Every row gives one point. Each table stands for the endless flat space through its points: a line for two points, a plane for three, and so on. The two share one point or none. Which?
(in the rows, 128 means zero)

First (2 x 4)
[[160, 168, 158, 155],
[142, 170, 168, 157]]
Second (2 x 4)
[[152, 177, 149, 143],
[155, 180, 141, 135]]
They share: no point

First (2 x 8)
[[147, 135, 103, 124, 177, 149, 128, 126],
[138, 159, 121, 100, 153, 128, 119, 123]]
Second (3 x 8)
[[141, 153, 114, 116, 154, 125, 119, 116],
[133, 140, 110, 95, 159, 135, 127, 139],
[133, 146, 107, 119, 138, 105, 118, 115]]
They share: [141, 151, 115, 108, 161, 135, 122, 124]

First (3 x 12)
[[128, 93, 138, 114, 145, 71, 93, 138, 182, 161, 148, 129],
[112, 94, 174, 117, 175, 85, 98, 154, 156, 162, 153, 112],
[140, 108, 111, 96, 118, 74, 87, 162, 179, 140, 124, 162]]
Second (3 x 12)
[[130, 115, 157, 93, 176, 66, 82, 202, 171, 153, 143, 127],
[95, 83, 167, 122, 155, 106, 107, 124, 135, 150, 164, 133],
[116, 87, 180, 135, 160, 101, 111, 129, 149, 167, 121, 99]]
They share: [116, 99, 165, 111, 166, 86, 96, 162, 155, 155, 145, 123]

First (2 x 18)
[[135, 126, 98, 138, 138, 115, 68, 173, 150, 195, 167, 72, 124, 143, 161, 158, 117, 185],
[125, 131, 98, 140, 130, 119, 74, 169, 155, 186, 163, 82, 132, 134, 162, 155, 119, 179]]
Second (3 x 18)
[[156, 155, 133, 152, 123, 108, 77, 171, 176, 167, 154, 126, 176, 91, 155, 161, 138, 144],
[88, 133, 96, 161, 126, 153, 66, 186, 130, 176, 147, 106, 140, 94, 145, 169, 97, 197],
[98, 137, 99, 158, 123, 144, 69, 181, 140, 175, 148, 108, 146, 97, 149, 163, 106, 188]]
They share: no point

First (3 x 24)
[[137, 178, 53, 136, 65, 136, 176, 139, 167, 91, 92, 142, 83, 146, 162, 129, 99, 114, 117, 161, 149, 87, 153, 108],
[149, 170, 73, 138, 87, 120, 170, 121, 159, 99, 94, 152, 95, 160, 160, 143, 113, 112, 135, 155, 145, 85, 135, 120],
[161, 130, 134, 145, 134, 91, 137, 109, 146, 124, 95, 196, 113, 188, 144, 171, 168, 81, 177, 119, 119, 108, 108, 156]]
Second (2 x 24)
[[148, 163, 95, 140, 103, 109, 155, 114, 148, 115, 102, 170, 88, 157, 164, 158, 128, 104, 152, 149, 144, 100, 127, 131],
[142, 173, 105, 140, 111, 101, 145, 102, 132, 133, 118, 180, 66, 137, 182, 174, 126, 108, 164, 159, 158, 114, 123, 133]]
They share: [151, 158, 90, 140, 99, 113, 160, 120, 156, 106, 94, 165, 99, 167, 155, 150, 129, 102, 146, 144, 137, 93, 129, 130]

First (3 x 24)
[[117, 101, 129, 163, 81, 152, 94, 138, 97, 147, 139, 124, 142, 150, 159, 93, 83, 127, 91, 128, 150, 131, 114, 123],
[168, 127, 126, 169, 109, 160, 99, 104, 72, 186, 101, 93, 113, 126, 155, 164, 127, 184, 109, 191, 112, 143, 187, 81],
[109, 103, 123, 165, 72, 153, 89, 140, 102, 145, 133, 122, 149, 142, 161, 85, 86, 121, 87, 119, 144, 120, 105, 124]]
Second (3 x 24)
[[162, 94, 175, 187, 118, 134, 100, 125, 75, 141, 111, 116, 98, 174, 128, 129, 113, 131, 89, 138, 114, 159, 163, 99],
[149, 107, 144, 170, 107, 150, 108, 124, 88, 162, 129, 109, 118, 145, 142, 125, 102, 143, 87, 146, 135, 143, 152, 98],
[169, 89, 186, 198, 125, 138, 104, 122, 78, 140, 115, 117, 92, 185, 118, 137, 124, 125, 79, 138, 113, 167, 172, 90]]
They share: no point

First (3 x 24)
[[95, 161, 149, 145, 173, 98, 156, 116, 103, 91, 131, 94, 150, 154, 90, 125, 159, 129, 106, 92, 163, 175, 93, 85],
[113, 156, 135, 144, 142, 115, 186, 163, 115, 129, 155, 89, 126, 127, 99, 139, 117, 99, 132, 134, 171, 123, 114, 108],
[119, 156, 137, 122, 180, 119, 186, 157, 129, 125, 143, 79, 148, 143, 67, 137, 133, 89, 144, 138, 167, 129, 76, 74]]
Second (4 x 24)
[[103, 145, 129, 172, 196, 109, 157, 125, 110, 73, 138, 122, 156, 138, 80, 126, 137, 135, 133, 119, 148, 142, 87, 58],
[102, 158, 164, 131, 145, 100, 165, 145, 97, 126, 118, 86, 139, 156, 100, 145, 164, 121, 89, 92, 171, 194, 108, 102],
[70, 195, 136, 137, 172, 72, 170, 126, 141, 67, 138, 95, 145, 166, 129, 116, 160, 114, 63, 113, 157, 139, 68, 118],
[66, 200, 131, 126, 171, 70, 141, 111, 152, 68, 113, 94, 166, 160, 118, 105, 171, 104, 70, 88, 168, 139, 68, 104]]
They share: no point

First (2 x 24)
[[130, 160, 73, 104, 125, 101, 104, 125, 136, 101, 124, 140, 140, 128, 162, 141, 151, 155, 126, 121, 116, 174, 78, 134],
[130, 139, 100, 116, 137, 119, 110, 113, 118, 128, 100, 158, 113, 104, 141, 141, 157, 125, 129, 100, 104, 144, 99, 140]]
Second (2 x 24)
[[159, 144, 93, 142, 135, 117, 89, 133, 104, 147, 126, 161, 95, 93, 171, 152, 128, 126, 114, 89, 130, 171, 118, 121],
[152, 147, 90, 131, 132, 115, 93, 129, 109, 140, 118, 156, 105, 101, 161, 151, 137, 126, 116, 96, 124, 164, 108, 126]]
They share: no point

First (4 x 24)
[[127, 108, 106, 114, 154, 102, 184, 115, 148, 158, 76, 172, 106, 138, 110, 70, 110, 164, 85, 105, 106, 74, 144, 167],
[117, 141, 152, 91, 163, 125, 156, 148, 167, 159, 107, 133, 126, 138, 122, 98, 85, 132, 126, 134, 139, 131, 154, 155],
[155, 96, 108, 113, 121, 100, 203, 97, 147, 157, 60, 160, 101, 138, 95, 57, 117, 145, 98, 88, 106, 83, 122, 170],
[153, 81, 106, 110, 118, 91, 203, 90, 170, 130, 59, 177, 93, 154, 79, 49, 144, 157, 95, 65, 131, 80, 108, 154]]
Second (4 x 24)
[[78, 126, 85, 124, 218, 138, 139, 124, 175, 196, 86, 100, 156, 102, 104, 135, 98, 98, 113, 99, 136, 80, 120, 175],
[83, 108, 91, 115, 164, 118, 145, 131, 200, 156, 56, 145, 121, 131, 155, 103, 43, 158, 110, 127, 89, 90, 145, 184],
[119, 132, 121, 103, 194, 130, 172, 125, 143, 174, 110, 127, 142, 125, 89, 109, 124, 113, 101, 109, 137, 93, 136, 151],
[117, 128, 119, 103, 176, 122, 170, 127, 151, 162, 94, 141, 126, 135, 105, 99, 104, 133, 97, 119, 121, 97, 146, 155]]
They share: no point

First (2 x 24)
[[168, 141, 130, 109, 133, 156, 129, 150, 130, 120, 119, 149, 131, 95, 111, 138, 112, 170, 145, 148, 146, 138, 76, 152],
[158, 151, 90, 89, 88, 146, 84, 195, 120, 105, 64, 124, 171, 90, 156, 163, 107, 120, 125, 178, 131, 123, 116, 147]]
Second (3 x 24)
[[134, 126, 147, 107, 91, 161, 99, 188, 114, 113, 108, 127, 126, 56, 112, 155, 94, 123, 121, 168, 177, 135, 99, 146],
[164, 131, 117, 62, 141, 121, 64, 173, 144, 73, 78, 137, 176, 96, 127, 195, 94, 143, 131, 118, 127, 140, 84, 201],
[174, 151, 109, 90, 125, 139, 98, 173, 138, 111, 96, 147, 156, 94, 127, 161, 110, 155, 141, 146, 131, 136, 90, 159]]
They share: no point

First (4 x 24)
[[104, 110, 192, 129, 130, 122, 130, 137, 105, 164, 146, 100, 122, 97, 159, 144, 101, 134, 144, 164, 136, 133, 158, 100],
[151, 100, 195, 96, 101, 155, 149, 150, 153, 189, 134, 66, 137, 91, 192, 116, 120, 148, 150, 153, 130, 106, 195, 56],
[83, 101, 189, 144, 154, 116, 118, 116, 78, 164, 146, 130, 98, 106, 147, 162, 98, 134, 123, 188, 163, 151, 134, 127],
[85, 65, 128, 162, 108, 93, 203, 132, 139, 130, 128, 84, 97, 79, 149, 162, 74, 155, 135, 130, 87, 68, 166, 124]]
Second (4 x 24)
[[134, 97, 168, 140, 140, 115, 135, 125, 121, 179, 118, 54, 142, 77, 120, 148, 111, 114, 131, 122, 115, 125, 184, 135],
[116, 82, 181, 106, 139, 97, 132, 101, 100, 140, 132, 83, 142, 72, 141, 186, 101, 149, 126, 123, 80, 145, 190, 112],
[106, 73, 176, 108, 132, 103, 123, 101, 93, 147, 122, 86, 150, 81, 140, 184, 103, 154, 127, 130, 79, 149, 192, 115],
[84, 68, 177, 110, 119, 99, 142, 107, 92, 126, 138, 113, 124, 84, 159, 194, 83, 175, 126, 147, 76, 139, 172, 94]]
They share: no point
